Each row is a point. To make a cloud, some directions were put in groups of two or more. Within a group, all points are equally far from the middle, so they leave a hole (a ring in 2 directions, a hollow ball in 3). The other directions are filled evenly. Then the cloud was stretched, turned, moved and blurred a little. How many holes are there, and how many directions does each take, smallest first?
In the rows, 128 means zero.

Cloud:
[[104 167]
 [114  96]
 [ 78 129]
 [ 99  95]
 [112  95]
 [151 144]
 [ 86 148]
 [139 170]
 [138 171]
 [ 86 100]
 [132 106]
 [101  94]
 [ 82 106]]
Holes: 1 (2)

Cloud (20 x 3):
[[121 141  75]
 [137  84 142]
 [123 107 194]
 [136 124  99]
 [141 151  70]
 [129 110 163]
 [172 113 129]
 [134 142  98]
 [ 98  94 187]
 [111  87 170]
 [156 115 144]
 [ 97  80 174]
 [161  74 168]
 [134 150 119]
 [103 146  90]
 [138  89 128]
 [176 145  92]
 [143 125  97]
 [153 100 123]
 [104 117 157]]
Holes: 0

Cloud:
[[ 68  98 120 130  81 152]
 [168 164  90 121  91  89]
 [107  83 100 117 106 101]
 [121 114  49 124 131 129]
 [179  77 116 150 134 138]
 [166 134 118 165 125 167]
 [161 103 141 114 107  84]
 [145 101 137 153  72 134]
 [160  72 144 126 147 164]
 [118 130  85 117 162 127]
 [ 87 129 123 152 124 167]
 [113 170 112 115 112 122]
 [137 108 145  99 156 129]
 [ 99  97  65 150 127 131]
 [100 114  81 105 143 129]
 [108 101 108 104  91 173]
 [123 137  81 150 146  89]
 [155  68 114 142 114 122]
 [ 65 125 129 132  93 146]
 [188 142 133 151 154  98]
 [130 126 126 161  64  95]
 [181  82 134 136 135 116]
 [148  67 114 157 113 137]
 [147 177  79 126 117  93]
 [123 116  97 113  96  72]
 [103 133 103 157 131 172]
 [112 138 165 140 144  99]
 [138 113 122 185  93 132]
 [184 168  91 142 132  90]
 [162  74 111 163 115 147]
 [102 124  91 137 115  72]
 [114 122  63 129 148 123]
 [ 98 104  68 112 101 166]
 [ 82 109  69 131  89 156]
 [120 148 142 161 130 150]
 [125 113  99 121  96  69]
 [130  68 139 164 131 157]
 [125  81  74 130  84 141]
 [ 89  84 112 172 117 151]
 [131 143  80 178  97 133]
 [168 122  80 129 109 176]
 [155  80  98 100 110 153]
 [131  85 131 111 108  91]
 [166  73 122 136 104 162]
 [ 93 146  99 131 102  70]
 [114 136 172 122 110 127]
 [174  98 102 117 134 184]
 [136 101 151 125 105  76]
 [136 162  88 123 101 151]
 [165 162  94 163 105  74]]
Holes: 2 (2, 4)
